Rows are points. Each copy is the shape, with its points in the same order, stretched, turned, moved and blurred by noise. Say if it was mirrored as well.

Shape (9 x 3)
-0.030  0.019  -0.025
-0.021  -0.034  -0.016
0.028  0.026  0.017
0.041  -0.025  0.017
0.052  0.035  0.010
0.005  0.002  0.008
-0.058  0.011  0.038
0.044  -0.017  0.030
-0.050  0.018  -0.033
Copy 1 (9 x 3)
-0.007  0.024  -0.057
0.047  0.022  -0.023
-0.032  -0.008  0.013
0.024  -0.018  0.028
-0.037  -0.030  0.008
0.003  0.013  -0.001
-0.016  0.087  -0.003
0.011  -0.016  0.039
0.002  0.039  -0.069
Copy 1 is: mirrored
Copy 2 (9 x 3)
-0.004  0.037  -0.005
0.003  -0.012  -0.038
0.033  -0.003  0.033
0.055  -0.046  0.008
0.058  0.006  0.034
0.024  -0.012  0.008
-0.056  -0.029  0.037
0.045  -0.052  0.025
-0.008  0.046  -0.021
Copy 2 is: only turned
Copy 3 (9 x 3)
-0.032  0.016  0.002
0.011  -0.004  0.040
0.017  -0.004  -0.059
0.067  -0.023  -0.018
0.041  0.005  -0.076
0.015  -0.007  -0.020
-0.053  -0.034  -0.002
0.064  -0.027  -0.030
-0.054  0.021  0.016
Copy 3 is: mirrored

Shape (12 x 6)
0.021  0.053  -0.028  0.005  -0.008  0.045
0.028  -0.005  -0.024  -0.056  -0.040  0.050
0.002  0.055  -0.004  -0.028  0.052  -0.018
-0.013  0.024  -0.040  0.033  -0.010  0.008
0.024  -0.011  0.014  0.039  0.061  0.036
-0.039  0.017  0.028  0.017  -0.002  0.055
-0.072  -0.030  -0.005  0.005  0.003  -0.032
0.019  -0.037  -0.010  -0.002  -0.017  0.035
-0.052  0.014  -0.048  -0.038  -0.028  0.057
0.022  -0.018  0.034  -0.024  -0.001  -0.008
-0.017  -0.031  -0.003  0.041  -0.039  0.002
-0.014  -0.009  -0.040  0.034  -0.028  -0.014
Copy 1 (12 x 6)
0.012  -0.031  -0.001  0.023  0.083  0.031
0.069  -0.023  -0.019  -0.034  0.039  0.038
0.018  0.022  0.005  0.032  0.039  -0.049
-0.023  -0.011  -0.034  0.015  0.056  0.026
0.019  -0.055  -0.013  0.093  -0.001  -0.014
0.017  0.010  -0.001  0.058  -0.003  0.060
-0.009  0.056  -0.060  -0.003  -0.038  0.007
0.035  -0.040  -0.033  -0.002  0.002  0.033
0.061  0.038  -0.051  -0.007  0.054  0.054
0.023  -0.013  0.002  -0.012  -0.039  0.004
-0.025  -0.021  -0.041  -0.008  -0.013  0.054
-0.032  -0.009  -0.053  -0.016  0.028  0.028
Copy 1 is: mirrored
Copy 2 (12 x 6)
-0.010  0.048  -0.032  0.031  -0.026  -0.009
-0.009  0.037  -0.002  -0.014  -0.082  0.027
0.037  0.052  0.048  0.017  0.005  -0.044
-0.029  0.033  -0.025  0.004  0.003  -0.017
0.092  0.015  -0.038  0.006  0.002  -0.002
0.028  0.005  -0.030  0.062  0.018  0.043
0.005  -0.014  0.049  -0.017  0.044  0.009
0.017  0.005  -0.024  -0.018  -0.052  0.012
-0.021  0.049  -0.002  0.009  -0.014  0.057
0.033  -0.012  0.025  0.007  -0.040  -0.017
-0.014  -0.032  -0.031  -0.002  -0.008  0.013
-0.034  -0.001  -0.015  -0.023  0.001  -0.016
Copy 2 is: only turned

Shape (15 x 9)
-0.039  0.036  -0.024  -0.009  0.003  -0.016  -0.020  -0.022  -0.042
0.006  0.017  0.015  0.019  0.017  -0.056  -0.015  0.058  -0.037
-0.013  -0.048  0.002  -0.043  -0.006  0.021  0.025  0.001  -0.029
-0.016  -0.059  0.046  -0.002  -0.019  -0.010  0.045  -0.022  0.015
0.029  -0.040  0.010  0.034  -0.013  -0.041  0.043  -0.019  0.026
-0.012  -0.060  0.021  0.024  -0.023  -0.001  0.005  -0.010  0.040
-0.036  0.000  -0.050  -0.037  -0.037  0.012  0.055  0.062  -0.041
-0.018  -0.021  0.001  -0.041  -0.038  0.034  -0.009  0.030  0.025
-0.042  0.020  -0.019  0.032  -0.020  0.016  0.019  0.013  -0.041
0.006  0.032  -0.038  0.014  0.017  0.040  -0.012  0.054  0.004
-0.045  -0.039  0.022  0.030  -0.039  -0.045  0.000  0.050  -0.036
-0.058  -0.027  -0.005  0.032  -0.014  0.009  0.036  0.030  0.001
0.017  -0.030  -0.005  -0.019  -0.007  -0.024  -0.012  -0.016  0.039
0.028  -0.009  -0.036  0.039  -0.046  0.046  -0.018  0.024  0.031
-0.012  0.003  0.035  -0.039  -0.056  -0.056  0.029  0.003  -0.026
Copy 1 (15 x 9)
0.011  0.056  0.013  0.004  -0.055  0.010  -0.037  -0.007  0.009
-0.022  0.062  -0.039  0.018  0.002  -0.034  -0.023  -0.023  -0.056
0.017  -0.034  -0.008  -0.019  -0.017  -0.014  0.011  0.015  -0.015
0.026  -0.036  0.038  0.015  0.051  -0.033  0.011  0.026  -0.011
0.000  0.007  0.023  0.039  0.074  -0.034  0.032  0.003  0.000
-0.021  -0.037  0.027  0.039  0.050  -0.006  0.000  0.015  0.001
-0.001  0.007  -0.033  0.014  -0.094  -0.026  0.044  0.027  -0.041
-0.028  -0.030  0.015  -0.003  -0.036  0.032  0.012  0.013  -0.038
0.009  0.031  -0.030  0.036  -0.045  0.002  -0.019  0.039  0.007
-0.056  0.043  -0.062  -0.004  -0.035  0.014  0.005  0.021  -0.011
-0.003  -0.007  -0.012  0.072  -0.010  -0.036  -0.027  0.004  -0.056
-0.026  -0.007  -0.012  0.045  -0.015  -0.044  -0.006  0.053  -0.007
-0.022  -0.008  0.045  0.006  0.026  0.007  0.017  -0.030  -0.006
-0.048  -0.007  -0.032  0.047  -0.006  0.061  0.022  0.016  0.008
0.046  0.015  0.051  0.022  -0.009  0.002  0.005  0.000  -0.055
Copy 1 is: mirrored
Copy 2 (15 x 9)
-0.048  0.064  0.029  0.002  -0.028  -0.056  -0.031  0.016  -0.023
0.002  0.048  0.070  -0.019  0.042  -0.035  0.032  0.044  0.027
-0.084  -0.031  -0.006  -0.013  -0.012  -0.002  -0.002  -0.015  -0.021
-0.049  -0.073  -0.009  0.048  -0.011  0.010  0.008  0.025  0.005
-0.018  -0.052  -0.042  0.026  0.016  -0.010  0.054  0.056  0.006
0.005  -0.080  -0.008  0.005  -0.015  0.024  -0.010  0.023  -0.006
-0.102  0.019  -0.003  -0.060  0.024  -0.001  -0.042  0.013  0.042
-0.025  -0.042  0.002  -0.038  -0.032  0.027  -0.036  -0.040  0.035
-0.042  0.057  0.007  -0.011  -0.004  0.019  -0.043  0.041  -0.017
0.010  0.031  -0.005  -0.059  0.045  0.004  -0.032  -0.028  -0.006
-0.041  -0.004  0.056  -0.023  -0.011  0.008  -0.005  0.080  0.040
-0.049  -0.021  0.002  -0.005  0.016  0.032  -0.053  0.045  0.002
0.006  -0.051  -0.023  -0.003  -0.013  -0.048  0.013  -0.004  0.014
0.042  -0.016  -0.050  -0.072  -0.018  0.046  -0.014  -0.002  -0.001
-0.067  0.017  0.034  0.025  -0.037  -0.024  0.029  0.030  0.071
Copy 2 is: only turned
Copy 3 (15 x 9)
0.042  0.036  -0.008  -0.014  0.027  -0.050  -0.020  -0.011  -0.003
-0.007  0.043  0.008  -0.006  -0.003  -0.056  0.008  0.082  -0.002
-0.009  -0.047  -0.015  0.028  -0.017  -0.048  -0.009  0.010  -0.036
-0.060  -0.046  -0.011  0.044  0.012  -0.025  0.016  -0.015  0.007
-0.044  -0.035  -0.049  0.043  0.018  -0.002  0.042  0.010  0.040
-0.077  -0.019  -0.025  0.015  -0.016  0.010  0.002  -0.023  0.023
0.021  -0.021  -0.053  -0.018  -0.005  -0.065  0.026  0.018  -0.104
-0.025  -0.013  0.008  -0.009  -0.058  -0.003  0.008  -0.015  -0.035
0.010  0.034  -0.036  -0.003  0.031  -0.027  -0.012  -0.007  -0.063
0.020  0.024  -0.008  -0.044  -0.025  0.026  -0.008  0.042  -0.036
-0.075  0.031  -0.033  0.004  -0.011  -0.070  -0.003  0.022  -0.045
-0.051  -0.005  -0.043  -0.029  0.021  -0.016  -0.013  0.001  -0.053
-0.024  -0.026  -0.013  0.005  -0.031  -0.007  0.026  -0.003  0.053
-0.029  0.024  -0.046  0.009  -0.057  0.057  0.015  -0.018  -0.021
-0.004  0.008  0.006  0.051  0.006  -0.087  0.054  -0.005  -0.016
Copy 3 is: only turned
